Each row of a before or after table is a point. One or more steps were done to the points. Then noise was added and the rows were shuffled. The steps act on how far a point lies along the listed directions, d1 being the first. What was done? A step turns or swaps two directions, mirrors them in a line or flattens them onto one, adds a multiple of one to another, or multiplies one. Angles are multiples of 10 degrees, from the lower direction toward the higher: turns from -170 to 170, lines from 10 to 170 but not 90. Use the fewest steps. Two steps may share a direction if one is a turn and the other turns, adds or multiplies; they go together, in the order done. Otherwise the lowest direction goes first.

Directions:
(1): [48 22]
(2): [ 22 -48]
Before (10 x 2):
[[-12 -43]
 [ 31 -15]
 [-23 -25]
 [ 17 -16]
 [-63  -3]
 [ 32  35]
 [ 43 -80]
 [ 52 -15]
 [ 33  11]
 [ 64 -26]]
After (10 x 2):
[[-20 -11]
 [-25 -25]
 [  0 -35]
 [-88 -17]
 [-48 -53]
 [-37 -48]
 [ 26 -37]
 [ 11  62]
 [-15  29]
 [-39  26]]
Steps: turn d1 and d2 by 110 degrees

Directions:
(1): [-84  34 -12   0 -12  -1]
(2): [ -8 -14 -35  47  54 -43]
Before, 14 rows:
[[-45  34   3 -34 -39  41]
 [ 10 -12  -9  39  54 -16]
 [ 64 -57   8  14  46 -36]
 [ 25   4  -7  30  46  -2]
 [-18  -7   9  12   5  -2]
 [-60  28   7 -23 -26  28]
 [ 37 -29 -27  48  49 -43]
 [ 33  -9 -13  57  51 -67]
 [ 41 -15  -4   4  22 -21]
 [ 65 -16   1  34  78 -39]
 [ 39 -22  11   7  19  -8]
 [-37   5 -16  34  48 -33]
 [-70  21 -22  17  17 -36]
 [-93  35 -21 -23  -7  -2]]
After:
[[ -2  -9  23  -4  -6  15]
 [100 -19  20  17  18 -37]
 [ 18 -19  -5  20  40 -19]
 [ 61 -24  19  16  32  17]
 [ 32 -13 -17  14  32 -27]
 [ 81 -17   9  21  75 -31]
 [ 41 -49  -6  28  58 -43]
 [ 60 -10  36 -22 -12  20]
 [-12  19  30 -66 -59  49]
 [ 43  -8  36 -48 -42  23]
 [-56  38  -7 -29 -29  36]
 [ 83 -37  -1  20  30 -19]
 [ 43   2   9  21  29  14]
 [-53  19  13 -35 -34  42]]
Steps: mirror d1 and d2 in the line at 140 degrees

Directions:
(1): [-45  -9  49  56   8  65  51  17   6 -26  -1]
(2): [-55 -18  -7 -46 -19 -25  23  88   4  24  17]
Before:
[[ 53   4 -41 -29  -8 -53 -68 -56  -7  28   2]
 [ -3  -1  28  33  14  19  28   3  -4 -16 -16]
 [ 35   6 -59 -90 -16 -72 -43  55 -15  33   8]
 [ 30   3  12   7   2  -9 -12 -28  10   2  -5]
 [-37 -10  21  40   2  36  28  23  10 -21  14]
 [-21   8 -19 -39 -14 -28 -17  25   7   9  13]
 [ 17   9 -23 -25 -19 -50 -42  11  19  29 -10]
 [ 17   0   3 -17  -3   2 -15 -32   9   1 -13]
 [ 31  12 -21 -18  14 -51 -30 -32  -5   5  -9]
 [  8 -10 -39 -62 -14 -63 -29  24   2  34  10]]
After:
[[ 94  28  -4  42  23  30 -39 -87 -16 -33 -23]
 [ -7  -6  23   2  -4  29  11 -13  13  -5 -11]
 [ 29  19  15  48   1  10 -26 -48  23  -9 -21]
 [  2  -1  42  79  13  62   7 -65   0 -22  -7]
 [-18  -9 -30 -35 -14 -39  -7  45   6  13  22]
 [-11  -7   2 -19  -1 -23  17  46  -6   7  -6]
 [ -2   6  28  49  27  20  14 -37   1 -25 -14]
 [ 24  22  -9   2   0  -5 -37 -47   5 -12   0]
 [ -9  -9  31  21   0  13  17   5  16  -2  -1]
 [ 57  10  -2  35  15   8 -28 -82   1 -14 -13]]
Steps: turn d1 and d2 by 110 degrees

Directions:
(1): [ -7  -4 -36 -63  18  36 -24  62  10 -58  69  -8  11 -43 -36   8  -2 -49]
(2): [-45  -4  28 -56  36 -87  28  -4 -52 -14 -26   4  54 -54  -1 -13  11  15]
(3): [-18 -21 -48 -11 -65 -11 -68  13 -46  20 -37  -1  30  -2  36  71 -43 -17]
(4): [ 46  20 -26 -36  59  34 -72 -44 -17  34 -16 -53  21 -10 -21  -6  29  54]
Before, 10 rows:
[[ 30  25   0  44  27  70  -8 -18  57  12   7  -5 -15  35  -5 -22   8   7]
 [-11 -23   0   6 -18  -8 -19 -11 -12  -7 -20  -1   3   5   5  14 -10   5]
 [ -6  -8  -2  -9  -1 -12  17  20 -12 -22  -3   7   9  -6   2  17 -16 -13]
 [ -1   2   1  55 -33  21  48   0  32  -4  15  14 -20  29 -19   3 -13 -12]
 [ 11  15  17  -7  66  -6   5 -29 -19  -1  -8  -6  -3  -9 -18 -27  45  38]
 [ 12  13  -4 -21  48  35   5  11  21 -32  39 -23  -9 -23 -47 -40  28   4]
 [ -3  -8  -2  -7   1 -13 -26  -2 -26  10  -9   0  14 -16  10  15   8  11]
 [-25   7  47 -10  30 -16  74   6  18 -36  16  21  -6 -27 -33 -52  38   3]
 [-12 -15  16   8 -23 -29  16   2 -26  11 -19   3  -3  -6  22  -5  -3 -14]
 [-22  11  53  30  20 -49  82  -6   9 -24  -5  33 -11 -13 -24 -48  30   4]]
After:
[[ -2 -13  -5 -21  13  13 -21 -10  -3 -24   3 -16   2  -5 -15  -1   4   9]
 [ 16   2 -32  48 -43  68  19  27  49 -16  44   8 -35  28 -35  18 -18 -40]
 [-74 -13  45  -6 -34 -79  75  22 -26 -27 -25  50  22 -28  11 -11  -2 -15]
 [-13   2  30  60 -35 -21  37 -22  -4  22 -42  15 -25  26  21 -15  -7  13]
 [ -3  -6   8 -20  23 -20 -17 -10 -28   9  -6  -3  25 -25  -1  -1  21  21]
 [-44 -10   4   7 -16 -59  -6  -5 -63  11 -51  23  23 -13  32  36  -6   6]
 [ 26   9 -29  91 -65  96 -39   8  62  26  -4  19 -35  74  29  34 -39 -32]
 [-11 -13   1 -39  16 -22   2  18 -27 -17  19 -15  17 -37  -6 -19   8 -21]
 [-74 -10  18 -17 -25 -85  55  39 -34 -48  -6  48  30 -46  -4   2  -8 -46]
 [  2  -1   9 -19  35 -12  32   5  -8 -21   0  -1   7 -18  -8 -10   4   9]]
Steps: turn d3 and d4 by 60 degrees; turn d1 and d3 by -130 degrees; multiply d2 by 2

Directions:
(1): [ 30  26 -72 -49  14  16 -27 -11  -6  23  12 -40   6  36 -75  11  44  -8
  12 -14 -66 -81  -4 -21 -25 -36  -3 -64  13  51  52  15]
(2): [-36  21  17  67 -42   2 -28  19 -41 -26  -4 -12  38  25 -35 -31 -32  45
  -6  73  36   0  27 -35  60 -26 -59   4  44  76  39  23]
(3): [ -3 -31 -40  55   4  76  72  -1  -8  25 -10 -35  -1 -34  -4 -49 -12 -53
  54  19 -42  -9 -46  26 -25  13 -37  87 -23  23  35  18]
Before:
[[-16 -19  34  21 -16  -4  15   8  -9  -7 -13  41  16 -21  33 -16 -26  14
  -10  15  57  49  -1 -10  24  29   0  38  -3 -21 -26   2]
 [ 12   1 -50 -20  -9  59   2 -12 -22  29  -1 -41  12  11 -47 -22  43 -28
   27  -7 -59 -54 -25   0 -38 -29 -14   3  16  54  55   4]
 [ 12  32  -8 -69  -4 -25 -55 -10  21   8   4  21   7  14 -20   8  24  18
   -9 -28   0 -28  14 -12  -8 -21  18 -74   9   0 -11   3]
 [  1 -10 -39   4   4  19  16   1  -8  29   6 -36  -4   7 -62   1  16   1
   10  11 -11 -35 -15 -22  -7 -27 -12 -19   6  30  32  14]
 [ 14  43 -30 -50   2 -16 -56  12 -18  -3  18 -15  23  39 -69  24  41  31
   -7 -11 -38 -69   5 -37  -5 -48 -12 -74  29  60  41  25]
 [-37 -23  60  31  -7 -22  21  14  21 -15 -24  23  -5 -28  36  -6 -13  -2
    1 -10  57  45  -6  30  11  23  14  40  -9 -34 -44 -18]
 [ -4 -12  22  31 -10  -5  46  -6   4  -7  -8  -4  -5 -29  50 -25 -19 -13
   15  17  23  15 -15  32  -6  25 -12  46  -8 -32  -1  13]
 [ -1   6 -41  15  -4   1  -6  -6 -32   4   9 -48  18  16 -40  -2  11  15
   15  29 -19 -23   1 -44  -8 -20 -34 -19  15  61  45  17]
 [ -8 -13  15  51 -12   4  46  10  -2   1 -19   5   3  -8  27 -25 -32   1
    8  18  30  30   4  37  16  11 -17  46  -3   8 -14   1]
 [-10 -31   5  41   2  -2  41  -5  -6   3  -8  10  -8 -46  36 -17 -29 -20
   38  -6  19  27 -29  23  -7   6 -10  64 -24 -33   1  -5]]
After:
[[ 12  -9 -69  -3  -4  98  40 -15 -21  44  -8 -54  12  -5 -47 -42  39 -56
   53   3 -80 -57 -49  17 -53 -17 -22  41   5  54  67  14]
 [ 28  13 -60 -49  22  31   2   1  -5  25  15 -31   5  12 -55   8  50 -24
   26 -38 -83 -76 -33  -3 -51 -27  -3 -24  -7  29  43  27]
 [-22 -18  20  42 -11 -28   9  -2 -15 -12  -5  17  -2 -32  26  -8 -37  10
   22   9  42  30  -7   0  15  -5 -12  41  -8 -24   3  -3]
 [ 30 -23 -66 -13  29  27  36 -21   1  29   7 -46 -14 -15 -11   2  30 -41
   37 -27 -59 -23 -36  -9 -62   7   6   3 -27  12  25   8]
 [ -9  -2  37  22  -9 -28  20   2   2 -18  -1   9   0 -14  48 -11 -21   6
   -2  18  43  16  -1  20   9  19 -11  21   4 -25  -2  10]
 [-45  -3  84  11 -13 -61 -18  16  19 -34 -20  37   5  -4  30  10 -11  29
  -24  -8  82  51  19  11  38  11  19  -1   9 -31 -57 -21]
 [ -3 -14  49 -14  -4 -35  -9   1   0 -11  -9  54   6 -15  44  11 -10  24
  -26 -10  68  47  11 -12  16  29  29   6  -4 -49 -52  -9]
 [  3 -22 -54   3  21  42  42  -6   4  42   3 -45 -12 -13 -53  -5  23 -31
   29  -2 -31 -35 -35  -7 -34 -19  -5   1 -13  11  30  10]
 [  2  34 -20 -35 -15   0 -46  -5   8  14  -1   7  19   8 -36  -9   9  17
    5  -5  -1 -30   9 -16   2 -20  -5 -49  19  24   5  11]
 [  2  -9  21  13   1 -19  28   7  15   2 -12  18 -11 -11  41   0 -19   3
   -9  -6  28  36   9  41  10  16  11  17 -12 -25 -35 -11]]
Steps: add 0.7 times d1 to d3; multiply d2 by -1
